Each row is a point. Each copy is the shape, with its points in the same order, turned, moved and blurred by noise. Some copies are also mirrored. Which?

Shape (7 x 2)
[[ 10  -6]
 [-39 -30]
 [  3  28]
 [ 51  10]
 [-19 -21]
 [-18   0]
 [-22 -21]]
Copy 1 (7 x 2)
[[ 13 -25]
 [ 35  25]
 [-20 -18]
 [ -5 -60]
 [ 31   9]
 [  2   9]
 [ 27  13]]
Copy 1 is: mirrored
Copy 2 (7 x 2)
[[  1 -16]
 [-48   4]
 [ 22   8]
 [ 39 -40]
 [-30  -5]
 [-13   9]
 [-32  -3]]
Copy 2 is: only turned
Copy 3 (7 x 2)
[[-17  -7]
 [-14  46]
 [ 17 -17]
 [-25 -52]
 [-14  27]
 [  4  13]
 [-13  27]]
Copy 3 is: only turned
Copy 4 (7 x 2)
[[ -6 -13]
 [ 43 -19]
 [ -9  26]
 [-58  -1]
 [ 30 -22]
 [ 21   6]
 [ 29 -22]]
Copy 4 is: mirrored

Shape (6 x 3)
[[-10  -5   9]
 [-15  27 -11]
 [-11  32 -21]
 [ 33   2 -10]
 [ 33 -15 -29]
 [ 15 -27  25]]
Copy 1 (6 x 3)
[[  6  -4   9]
 [ 39  -3  10]
 [ 50  -9   9]
 [ 15 -50  21]
 [  9 -60  -2]
 [-28 -24  18]]
Copy 1 is: only turned
Copy 2 (6 x 3)
[[  7   2  -5]
 [-28  16  -4]
 [-39  11  -5]
 [-15 -32  18]
 [-18 -48   0]
 [ 31 -22   6]]
Copy 2 is: mirrored
Copy 3 (6 x 3)
[[ -7   0  14]
 [ 14  19 -14]
 [  9  19 -23]
 [-13 -33 -22]
 [-36 -25 -28]
 [-24 -32  29]]
Copy 3 is: only turned
Copy 4 (6 x 3)
[[ -4   0   3]
 [ 21  25  25]
 [ 28  33  18]
 [ 40 -14  -6]
 [ 43  -7 -36]
 [ -5 -27 -15]]
Copy 4 is: only turned

Shape (9 x 3)
[[ 18  14 -15]
 [ 21 -32 -58]
 [-12  21 -20]
 [ -3  36  -8]
 [-10  28  -4]
 [ -6  15  -8]
 [ -9 -20  -2]
 [  4  10   5]
 [ -8 -17  18]]
Copy 1 (9 x 3)
[[  8  17 -24]
 [-28  60   3]
 [-14   0 -36]
 [  4  -6 -44]
 [ -2 -12 -36]
 [ -6  -4 -25]
 [-16  -3   9]
 [  8  -6 -15]
 [ -3 -18  14]]
Copy 1 is: mirrored
Copy 2 (9 x 3)
[[ 20  17 -22]
 [ 49  37  21]
 [ -5  19 -17]
 [ -8  14 -36]
 [-15  12 -33]
 [ -2  12 -20]
 [ 11  -8  11]
 [  4  -7 -20]
 [  3 -30   2]]
Copy 2 is: mirrored
Copy 3 (9 x 3)
[[ -2 -31   5]
 [ 33 -43 -40]
 [-29 -20 -10]
 [-31 -17   9]
 [-29  -8   3]
 [-13 -10   0]
 [ 15   4 -16]
 [ -4  -5  14]
 [ 11  27   1]]
Copy 3 is: mirrored

Shape (10 x 4)
[[  7  24  29 -39]
 [ 16 -11  15 -47]
 [ 43   1 -51  25]
 [ 14  27   5 -30]
 [ 13   2  11  -7]
 [  1  11   5 -34]
 [ 14   2 -29  22]
 [ -3  18   0  47]
 [ 25  28  -3  49]
 [ -8  17   5 -44]]
Copy 1 (10 x 4)
[[ 36  52 -18  23]
 [ 29  56  -3 -12]
 [-17  -8  57  12]
 [ 34  38   4  26]
 [  7  27  -6  10]
 [ 38  33  -3   8]
 [ -3 -12  23  10]
 [-14 -22 -12  33]
 [-27 -10   6  48]
 [ 53  34  -6   8]]
Copy 1 is: only turned
Copy 2 (10 x 4)
[[ 42   3  13 -31]
 [ 12 -13   1 -53]
 [-60  -6  44   7]
 [ 13   9  24 -24]
 [ -6 -12   5  -1]
 [  9   8   1 -26]
 [-36   0  15  18]
 [ -6  -8   8  46]
 [-12  -8  43  51]
 [ 19  11  -3 -36]]
Copy 2 is: mirrored
Copy 3 (10 x 4)
[[-17  24 -47  39]
 [-37   5 -26  48]
 [-18  31  50 -12]
 [-25  32 -31  17]
 [ -7  13 -12  26]
 [-27   8 -41  30]
 [ -1   8  23 -14]
 [ 37  14   9 -20]
 [ 30  38   9 -17]
 [-34   6 -43  19]]
Copy 3 is: only turned

Shape (10 x 4)
[[-12   8 -16 -24]
 [ -8  21  -8 -22]
 [-18  10  44  17]
 [ -7  -3 -30   5]
 [-16  19 -29 -20]
 [ 34 -56  15  -8]
 [-22  11  21 -14]
 [ -7  17  -1   2]
 [ -5  17 -30  57]
 [-28   8 -28  -9]]
Copy 1 (10 x 4)
[[ 16   6  14  23]
 [ 22   7  20   8]
 [  8  23 -15 -43]
 [ 17 -15 -10  24]
 [ 32   3  14  28]
 [-60 -23  -5   0]
 [ 11  28   6 -10]
 [ 22  -1   0  -5]
 [ 46 -38 -41  -5]
 [ 31   7  -6  27]]
Copy 1 is: mirrored
Copy 2 (10 x 4)
[[ 11 -17  24 -18]
 [  5 -25  22  -5]
 [  6 -24 -42  14]
 [ 26  13  16 -12]
 [ 22 -15  34  -9]
 [-34  33 -26 -46]
 [  6 -34 -12  -8]
 [ 11 -11   5   8]
 [ 44  34   2  33]
 [ 35 -12  25 -15]]
Copy 2 is: mirrored
Copy 3 (10 x 4)
[[-17  27  -1   3]
 [-26  11   2  10]
 [  3 -37 -24  29]
 [  9  28  20  15]
 [-24  30  12  14]
 [ 34  -2 -18 -47]
 [-19   1 -21  19]
 [ -9  -2  10  19]
 [ 30   1  47  44]
 [-10  34   2  24]]
Copy 3 is: only turned

Shape (12 x 6)
[[-18   8  -3  -8 -11 -48]
 [  6  20   5  13  -8 -18]
 [  5   1  28 -28  35  29]
 [ 18   4  13   0  55  -3]
 [-42 -16 -19   5 -53  24]
 [  1  11   2  -2  45  17]
 [ -1 -33 -16   0 -36  12]
 [ 20   3  10   2   9   7]
 [  2  12  13   9  -9  21]
 [ -3 -28  -8  -8  -3 -12]
 [-17  12  28 -36  -6   9]
 [ 23  39 -19  -5  12 -12]]
Copy 1 (12 x 6)
[[ 41  20  11  20 -24  29]
 [ 20  -1  18  -4  -5  46]
 [  3 -27 -21  -8   4 -20]
 [ 28 -32  -2  11  26  -7]
 [-37  36  33   3 -57  19]
 [ 11 -22  13  -5  20 -21]
 [-36  21   1  21 -27  31]
 [  6 -11  -4   9   6  18]
 [ -7  -8  15 -11  -7  22]
 [ -1  13   5  37 -18  12]
 [ 21   1 -14 -25 -35  -7]
 [ 32  17   6 -11  29  21]]
Copy 1 is: only turned
Copy 2 (12 x 6)
[[-33  25  13   0 -17 -13]
 [-14  -2  16  28 -18   6]
 [ 16 -27  24  23  49 -19]
 [ 21 -26  30  36   7 -43]
 [ -9  16 -50  -9  13  38]
 [ 34 -12  20  30  14 -24]
 [-12 -23 -36 -15   0  15]
 [  3 -30  15  23   2  -2]
 [  1 -13   1  31  10  20]
 [-12 -15 -11  -9  -1 -16]
 [-17   4  21  10  43   8]
 [ 16  -5  46  14 -24   6]]
Copy 2 is: only turned
Copy 3 (12 x 6)
[[ 13 -10 -11 -43 -12 -25]
 [-20  -4  15 -28  -6  -6]
 [-24  38 -28  19  28   3]
 [-17  59   0   7  -1 -15]
 [  3 -60 -18  10 -20  23]
 [-21  42  -6  25  -1 -22]
 [ 18 -25   6   2  -3  33]
 [-16  16  12  -2   6   6]
 [-38  -9   3   1   0   6]
 [ 21   3  -2 -10  -4   8]
 [-27  -5 -35  -7  17   1]
 [-13   8  24  -6  16 -46]]
Copy 3 is: mirrored

Shape (11 x 6)
[[ 19  43  16  14  39  16]
 [-33 -15 -10   9  -5 -38]
 [ -3 -22  -1 -17  26  35]
 [ -7 -24   0   8  42  20]
 [-17  -5  36  -7  52 -21]
 [-14 -29 -26  41 -22  -8]
 [-27  27  -5   2 -19  21]
 [ -4  46  -7 -13   5  19]
 [-16  30  16  42 -13   3]
 [-22 -17 -13  -5  -3  -2]
 [ 16 -10  24  10 -22  36]]
Copy 1 (11 x 6)
[[ 15  43 -15 -38 -26  -3]
 [-18  11   8  37  21 -34]
 [-17 -17 -41 -13 -11  -2]
 [-27  -4 -27 -17 -18 -26]
 [-30  47 -34  14 -27 -26]
 [-23 -22  33   1  24 -29]
 [  4  18  -7 -12  42  10]
 [ 29  27 -23 -15  14  10]
 [-12  40  26 -23  26  -2]
 [-13  -6  -8  15  17 -14]
 [-26  -3   8 -21   0  37]]
Copy 1 is: only turned
Copy 2 (11 x 6)
[[ 32 -31 -10   1   8  47]
 [  2  56 -16 -19  -6  -8]
 [-21 -12  13 -15  40   5]
 [-17   6  -5 -18  46  23]
 [ 20   5 -20 -60  27  20]
 [-34  50 -24  12  -6   3]
 [ 21  -1 -11  24   4 -23]
 [ 33 -16  13  14   2   3]
 [ 18   5 -51  16 -13   9]
 [-12  27   2 -13  10 -12]
 [-30 -32 -20   2  -7  -6]]
Copy 2 is: only turned
Copy 3 (11 x 6)
[[  4  46 -22 -39 -16   3]
 [-22 -42  -3   0  14 -22]
 [ -5  14  42  -6 -17  15]
 [-28   9  33 -24 -21   7]
 [-25   0   8 -50  25  18]
 [-38 -31  -5  27 -31 -21]
 [  5  22  -4  27   7 -25]
 [ 29  33  -5  -4  -2 -19]
 [-25  21 -42  12   0 -16]
 [ -8 -19  18  11  -2 -10]
 [-10  22  -5  34 -22  31]]
Copy 3 is: only turned

Shape (13 x 8)
[[ -3  16 -12   1 -23 -11  -7  31]
 [ 49   2  17 -60  -4  17 -27 -19]
 [ -4 -14 -15 -22 -13   6 -15  33]
 [  0 -28  14  10  21  22  10  20]
 [ -6   7 -31  -8  13 -13  27   9]
 [  0  -5  31   9  -5  -3   8  22]
 [ 26  -7 -14  23  23  18  27 -32]
 [ 13   4   5  28  23  25 -17  17]
 [-19 -13 -21  10  11  27   4  -2]
 [ 35  -6 -26  27  31  13 -28  -8]
 [ 41   7  -2   2 -23  10   2  24]
 [ -2 -20  10   8 -23 -43  12  12]
 [ 12  21  -2  20  32   2   2 -20]]
Copy 1 (13 x 8)
[[ -6 -35   8 -28 -12  23   6   3]
 [ 41  24 -11  14 -18  25 -25 -49]
 [-16 -33   3 -23 -28  15 -13 -29]
 [-45 -15 -11  -5  13  -6 -31 -17]
 [-36  -2  12 -13 -14   4  31 -10]
 [-15 -11  -2 -30  20   4 -23   1]
 [-26   5   2  42  20 -23   9  -6]
 [-29 -23 -23  19   5  17 -24  11]
 [-35 -31 -20   6  -5 -19   6 -18]
 [-22 -14  -3  50 -21   4 -19  10]
 [  3 -24  22   5  11  33 -13 -13]
 [ -7  -8  34 -43   0 -15 -11  11]
 [-20  10 -19  23   4   0  10  19]]
Copy 1 is: mirrored
Copy 2 (13 x 8)
[[ -3  10  19  -6 -32 -20  -6   4]
 [ 46  29 -37  38  -6  35   0  27]
 [ 26  21   9 -14 -26  -9  11  -4]
 [ -9  14 -20 -40  -5  16  -3 -26]
 [-17   0  25   0 -32  24  -3 -24]
 [-27  22 -26 -18 -17  -9  -1  -3]
 [-16 -28 -25  -7 -11  51 -32 -28]
 [  1  10  -9 -32   5  10 -42 -13]
 [  3 -18   9 -34   3  22   0 -17]
 [ 22  -8  -9  -5   2  21 -56 -36]
 [ 12  12 -17  -8 -46   4 -24  11]
 [-23   0 -17   8 -38 -28  14 -27]
 [-28  -3  -1   4  10  30 -40 -18]]
Copy 2 is: only turned
Copy 3 (13 x 8)
[[-12 -12 -15  -5  15  37  19  24]
 [-33  15   5  37 -58  34 -19 -13]
 [ -6  21 -10   1  15  49   9   0]
 [  7   2  -4  16  36  11 -21 -23]
 [-20  -3 -18 -20  15  -1  27 -14]
 [ -2 -23   6  26  30  22   0   1]
 [ 12 -19 -15 -13  -9 -28 -23 -28]
 [ -2   1 -16   6  23   3 -39  14]
 [ 21  21 -21  -5  18  -2   1  -7]
 [ -5  10  -8 -30  -6  -2 -48   6]
 [-10 -29 -24   2  -6  43 -14   3]
 [  2 -34  30  -9  19  30  26  -1]
 [-14  -9  -8  -2   2 -32 -16   8]]
Copy 3 is: mirrored
Copy 4 (13 x 8)
[[ 28 -29  10  15 -12   8   4  17]
 [-39 -12 -52  27 -41  -9   0 -18]
 [ 10 -33 -11  -8 -23  -8  13  26]
 [-13  -4  34 -32 -25 -25   8  -4]
 [ 38  13   3 -15 -13  20  -8   2]
 [-13  -5  35   9 -16 -10  -5   9]
 [ 12   7   4 -24 -15 -18 -31 -49]
 [  1 -20  19  -5   3 -26  17 -31]
 [  6 -21   7 -45  -1  -3  -8 -14]
 [ 20 -14 -16  -6   9 -38   3 -45]
 [ 14 -31   6  27 -36 -19  -8 -11]
 [ 14  19  17  11  -8 -16 -26  38]
 [  3   8   6   2  12   0 -10 -43]]
Copy 4 is: mirrored

Shape (12 x 8)
[[-14  -9  17   8   2  -6  -3   3]
 [ 19  -6   0  27   5  -6 -21  -6]
 [ 17  -9   8   2  13  -6   2  -1]
 [ 13  -8   6  -3  12  53  -7 -15]
 [-38  20   1   0   2   8  -1   6]
 [ -7   1   0  -2 -15  16   2  10]
 [  8 -11   4   6   5   7   4   3]
 [  1  -7   2  -3  -5   3   0 -13]
 [  5  -9   0  -3   1  -7   2  -1]
 [ -2  13   3   1 -17  13  -7   9]
 [  1   2  -1  14  -1  20   7 -11]
 [ 21 -10  30   1  11  -3   2  -5]]
Copy 1 (12 x 8)
[[ -9   7 -23   5   3  -3   0 -20]
 [ -5  20  -9 -10 -28 -13 -19  -8]
 [  8  -4 -13   5 -11  -4  -8  -2]
 [ 10  -7   4  18  -6 -60   1  -4]
 [-29  -6   4  -2  14  -5  23 -20]
 [-18  -2   1   0  20 -16  -7   1]
 [  5   3 -10   2   0 -13 -10  -4]
 [ -5  10  -4  18   1  -9  -3   3]
 [  0   3 -11   6  -4  -2  -2   6]
 [-26  -5   4   0   8 -14 -12   1]
 [  4   7   9   9   3 -23  -8 -11]
 [ 10 -10 -23  18 -13  -6 -18 -11]]
Copy 1 is: mirrored
Copy 2 (12 x 8)
[[  4 -11   9   3  -9  -1  12  -4]
 [  4  -3  -8  14  18  12  18 -21]
 [ -6   3  -5 -12   6  -2  15 -18]
 [-17  44   0  -2  -9  37   2  -5]
 [ 15  -6 -10  11 -31   8 -18  10]
 [  3   6  -2   4  -3  10  -1  22]
 [ -5   6  -5  -2   0   8  17  -2]
 [  6  13   2   1   5  -6   0   2]
 [ -4  -1  -3  -6   8  -9   5  -1]
 [ 15   0  -4  -1   4  17  -3  19]
 [  8  20 -11   8  -4  11   6   3]
 [  4   6   6 -25   4   4  23 -19]]
Copy 2 is: mirrored

Shape (14 x 9)
[[ -1  10 -20   7  19 -10   0  -8 -33]
 [-15  12  -5  11  -6  -8   6  -3 -10]
 [  2   7  -6  11  -6  16 -11 -24  15]
 [  7   7 -29  10  29  -4 -24 -23   5]
 [ 11  13  14  12   0  -1   8  26  10]
 [ 16  15  -3  -7  -6   5  -1  -5  16]
 [-21   5  -6  10 -10  -2   1  54 -22]
 [ 19  13  -4 -24 -10  23 -38 -14  15]
 [  9 -42  14  13 -12  16  -5  31 -29]
 [ 11 -32  10 -27 -16  -1  -9 -18  21]
 [ 20  13  -7   9  -3 -18 -19  16   0]
 [ 19   7  18   8  -5 -16 -23 -14  17]
 [ 13   3 -14   3  -9  -8  -8 -14 -14]
 [-20   9  16 -39  -6   8   0 -17  -4]]
Copy 1 (14 x 9)
[[  2 -12   2 -14 -17 -29 -21  -2   0]
 [ -6 -13   7   4   3  -6  -6  -8   4]
 [  5 -18 -19  12   9   2   8  21  -6]
 [  9 -14 -20 -23 -11 -24   5  19 -24]
 [ -2  26  -3   7  14 -13   8  13  22]
 [  4   1 -14   8  -2   4  -2  30  16]
 [-26  29  27  17  20 -37 -15 -13   8]
 [  8  -3 -18  33 -12 -10   8  49  -9]
 [ 32  29  25  36  22 -38  -1  -8   2]
 [ 28  16   5  36 -12  25  12  23 -15]
 [ -3   2  16  -2  -2 -22  15  24   6]
 [  9 -10   3   2 -11   0  38  26   6]
 [ 13 -18  14   1 -10  -8 -11  18  -3]
 [ -2   0 -15  42 -31   9  -9  -1   6]]
Copy 1 is: mirrored
Copy 2 (14 x 9)
[[ -6 -17 -14 -11 -24  22  21  -9 -26]
 [  7  -6   2  -6  -6  19   2  -7  -4]
 [ -2   5   3  28  12   7  14   7  -5]
 [ -6 -13   8  18  -9   4  42  -9 -29]
 [ 13  14  17  -9 -15  -7   4  17  11]
 [ 17   7  -4  20  -8 -12  10   9   1]
 [ -5 -19  12 -28 -32  25   3  19  33]
 [  9 -14  -6  55  -8 -11  15  27  -5]
 [-16 -24  -8 -33  -2  20  -1  60  13]
 [ 18 -24 -21  19  30 -21   6  24   3]
 [ 24 -10  10  -4 -18   3  29  19  -1]
 [ 29  -8  13  16   5  -9  14  19 -17]
 [ 14  -9 -18   9  -5  15  20  11  -9]
 [  8 -25 -22  23  -8 -10 -32  -1  -3]]
Copy 2 is: only turned
Copy 3 (14 x 9)
[[  8   5  -6  22  12  -3   4  23 -14]
 [ -4   7   6   1   8  -9   3   4   6]
 [-16  -3 -19 -13  -6  12   1  10  22]
 [ -1  -2 -23  -9   7  24   0  41  -6]
 [  6   2   6 -18 -15  -3 -18 -19 -12]
 [ -6   9 -10 -15 -26   7   3   3   5]
 [  7  19  37  16  16  10 -13 -29 -11]
 [-38  14 -19  -6 -36  34   2  11   6]
 [  2 -24  23  41 -13  19 -34 -19   8]
 [-23 -24  17  -5 -45  16   6  20  24]
 [  1  19   6  -6 -14   9 -25  14 -10]
 [-26  -4  -4 -22 -22  -3 -26  22   2]
 [ -3  10  -6  13 -12   1  -6  24  10]
 [-38  -3  10   6 -20  -3  36  -3   0]]
Copy 3 is: only turned
Copy 4 (14 x 9)
[[-20   7 -23 -15  -3 -10  11  -7 -18]
 [ -2  -1  -4 -21   7 -15   2   8  -2]
 [ -3  26  30  -3  -2 -17  -4  23 -11]
 [-29  39  14 -13 -12   5  17   8 -18]
 [ 12  -4  24  -7  24  -5   5 -14  -2]
 [  5   9  25  12   8  -9  13  13  -1]
 [ -9 -33   8 -28  12 -13 -12 -28  29]
 [-11  25  44  25 -20 -20  15  10   8]
 [  0   1   9   7   9  -8 -47 -41  18]
 [ 21  34  10  33  -9   1 -14  19  22]
 [-18  19  16  -9  21 -10  23 -19  10]
 [ 16  39  19  -1   4 -17  13   0   5]
 [ -9  23  -3   0   4 -21   5  10  -4]
 [ 23  -6   0  12 -36 -19  11  16  10]]
Copy 4 is: mirrored

Shape (12 x 9)
[[ -1  14  58  13  18   3 -20  13  20]
 [  1  12 -26   6   9   4 -12   5   3]
 [-17   8 -17  21   9 -14  10 -47   3]
 [ -6 -15 -19 -13  -7 -14  -8  15 -18]
 [-13   5  -9   6 -22   5   3 -60  12]
 [  5   3 -17   8  14  -6  -3 -23  11]
 [-24  -5 -21  20  -3   4  -4   9  21]
 [-19   6  22  -1  -1  12   1  13 -37]
 [-10  11  15  -4 -21 -16   0  16 -25]
 [  8  14  -3  19  12   1   8   7  17]
 [-19   8 -15 -29  14   2   6  16   7]
 [  0  -8  28  11  -7   3  13  -6 -18]]
Copy 1 (12 x 9)
[[-12 -49 -18  -2  -4 -25   8  19  38]
 [  2  10  -6  -7 -31  -3  -2 -10  -3]
 [-44  21   0   4   0 -12  16  -6 -23]
 [ 17  15   4 -20  -4  -1 -25  12 -16]
 [-38  20 -35  21   5 -16   9   4 -33]
 [-18   8   3   6 -20 -15  11   1 -16]
 [ -1  19 -20 -30 -16 -22  13  -6   0]
 [  7 -20 -16 -14  23  20 -16  -3   9]
 [  2   6 -13  -8  15   8 -32  11  19]
 [  0   6  -1   3 -17 -16  19  -3  18]
 [ 18  -3   5  -9  -6 -27 -21 -27  -6]
 [  1  -7 -11   2  27   7   6  20   5]]
Copy 1 is: mirrored
Copy 2 (12 x 9)
[[ 10  16 -12  19 -19  -3  -2 -35 -54]
 [ -1  -6 -19  21  16  -5  10   5   7]
 [ 26 -43  11   0  19  -7 -15   7   0]
 [-25  -2 -31   6  21  14 -25   1  12]
 [ 28 -12  38   1  17   6 -20  20   4]
 [ 20 -17  -6   9  19 -15  -4  -7   9]
 [-11 -11 -14  25 -10 -17 -10  17  11]
 [-25   2 -21 -11   7  19  -8  11 -37]
 [-24  -2 -17  -2   2  37 -13  -6 -13]
 [ -1 -11  -9   5  -8 -16  15  -8  -2]
 [-40  -4  -8  22  28 -13  -2  -5  -9]
 [ -2   0  -4 -24   1  10 -18  -5 -24]]
Copy 2 is: only turned
